Each point is reached from the start by the listed moves, each made 0, 1 or 2 times, or once backwards (-1), plus a little noise. Is the number of moves made odd or even? Then give how often each move was made.

Moves:
(1): [ 20 -29  -1]
(2): [  5  11 -20]
(3): [25  6  2]
Start: [ 4 -7 -8]
Points:
[ 25 -60 -33] => even (2, 1, -1)
[-13  33 -28] => even (-1, 1, 0)
[-16  22  -7] => odd (-1, 0, 0)
[30 -2 -5] => odd (0, 0, 1)
[ 25 -12  14] => even (0, -1, 1)

Moves:
(1): [10 -4 11 -9  7  7 -6 -3 -1 -5  2  2]
(2): [-6 19 -1  3 -1  4 -5  1  6  5  3  3]
(3): [ -1   4   4 -12   4   5  14   6   1   5  14 -10]
(4): [  7  -1   4  12  -1 -11   6  -2  -4  -4   7  -3]
(5): [ 1 -3  2  1 12  5  4 -9  2 -1  4  6]
(6): [-2 -6  0 12 -3 10 -4  4  1  0  1 -2]
(7): [  8  -5  -1   5 -15  -3  10  -8  11  -7 -18   3]
(8): [-2  2  5  0  6  3 11 15 -4  0 -4  5]
(9): [-2 -6  9  3  6 -2 -8  5 12  2  0 -1]
Start: [-2  1  5  7 -7 -4  5  7 -1  8 -4 -5]
Points:
[ 28 -24  10   1   7  -3  32 -23 -12 -16 -35  26] => odd (1, -1, -1, 0, 2, -1, 1, 1, -1)
[ 23 -10  26 -15 -17  36  50  24   4 -12 -38   8] => even (2, 0, 1, -1, 0, 1, 2, 2, -1)
[-23  11 -16  32 -17  11 -25 -13  17  16 -14   7] => odd (-1, 1, -1, -1, 1, 1, 0, -1, 0)
[ 16  40  36  -9  31  -1  -4 -14  -5  13  60 -10] => odd (2, 2, 1, 2, 1, -1, -1, -1, 0)

Moves:
(1): [12 -4 -4 -1 -2 -5 -6 -6  4 -4  4 -2  4 -3  6 -6  2 -3  3  3  9  8]
(2): [11  8 -5  5 -9 -6 -3  2  5 -4  4  2  1  1 -4  1 -6  4 -1 -6 -6 -8]
(3): [-2  2  2 11  1 -7  5 -7  0  6  0 -3 -3  3 -4 -3  7  6 -6 -2 -6  3]
(4): [ 2  4 -3  7  2  4  3  0  4 -8  0 -4  3 -1 -1 -4  1  2  5  4 -7  0]
(5): [ 1  3  1 -4  4  8 -9  0 -2 -4 -7  6 -4  5  7 -7  1  9 -5 -9 -5 -2]
(6): [ 1  1  9  1 -5  9  2  0  2 -1  3  0 -2 -1  1  0 -1  0 -2  3 -1  1]
(7): [ 3  0  2  2  5 -1  5  3 -3 -4  4 -2 -3  7 -1 -3  4 -4  1 -3  1 -3]
(8): [ 7 -3  4  6  0 -3 -3 12  3  4 -7  0 -2  4  0  2  1  0 -4  4  5  8]
(9): [-1  0  2 -7  0 -6  9  1 18 -1 -3 -1 10  2 10  1 -2  1  0 -2 -2 -1]
(10): [ 3  4 -7  1  6 10  6  3  6 11  2  3 -5  0  4 10  7  1  5 -6 10  4]
(11): [ 0  3  3  0  3 -7  2  0  1  3  9  2 -8 -4  1 -5 -5  3  0  3 -1  1]
(12): [ 0  2  3  2 -3 -1  3 -6 -3 -8 -2 16  4 -6  3 -2  1  3  2  0  0  3]
(13): [-1  3  0 -4  0  4 -1  2 -2  0  3  0  4 -2 -2 -1  5  8 -1  2  0  0]
(14): [-6 -6 -1 -2 -5 -3 -3  3  0  1  3 -1 -3  8  2  7 -1  5  3 -2 -2 -1]
(15): [ -1   8   4   1   1  -1   4   3 -12  -7  -1  -7  -3   0  11   6  -4  -1
   6  -1   3  -2]
(16): [ 0 -6  3  1  3 -2 -6  2 -1 -7  2  1 -3 -5 -5  6  5  4 -4  0  2 -3]
(17): [ 0  4 -1 -4 -7  0  1  4  4 -4 -1  1 -7 -3 -1 -2 11 -3  4  2 -4  2]
(18): [ 2 -2 -5 -5 -2  1 10  0 -1 -5 -8 -2 -7  3  3 -5  0 10 -6  7  2 -3]
(19): [ 0 -2  3 -4  1  1  3 -3 -1 -1 -3 -4  4  1 -6  1 -4 -1  5 -7  1  9]
(20): [ 7  4  4 -8  2 -5 -3 -7 -2  0 -1  6  0  6  0  5  0 -4  5 10 -7  2]
Start: [-1  1 -1  0  9 -4  1 -7 -8 -1  3  2 -9 -6 -1  0 -5  5  1 12  6 -2]
Points:
[ 45 -18   2  46  22  29 -12  18  59  -2  11   5  17 -25   8  11  22   5
 -12  14  48  27] => even (2, 0, 0, 2, 0, 2, 0, 2, 1, 2, -1, 0, 0, -1, -1, 2, -1, -1, -1, -1)
[ 42  33  35  24  -3 -38 -46  14 -31 -40 -11  34 -26  -6  13   6   4  23
 -22   2 -22 -15] => odd (0, 2, 1, -1, 2, 0, 0, 2, 0, -1, 0, 1, 0, -1, 2, 2, 1, -1, -1, 1)
[ 39  34  -1  -7 -23   4 -15  -5  14 -37  -9  34  -7  -3  -3 -49  -8  60
 -12  35 -50  -3] => odd (0, 2, 0, 2, 2, 1, -1, 1, 0, -1, 1, 1, 2, 0, -1, -1, 1, 1, 0, 1)
[ 16  13   0 -33 -24 -51  20  -8 -19 -28  10  46 -49  -3  30  18 -21  13
  19  55   3 -15] => even (0, 1, -1, -1, -1, 0, 0, 0, 0, 0, 2, 2, -1, 2, 1, 0, 1, 2, -1, 2)
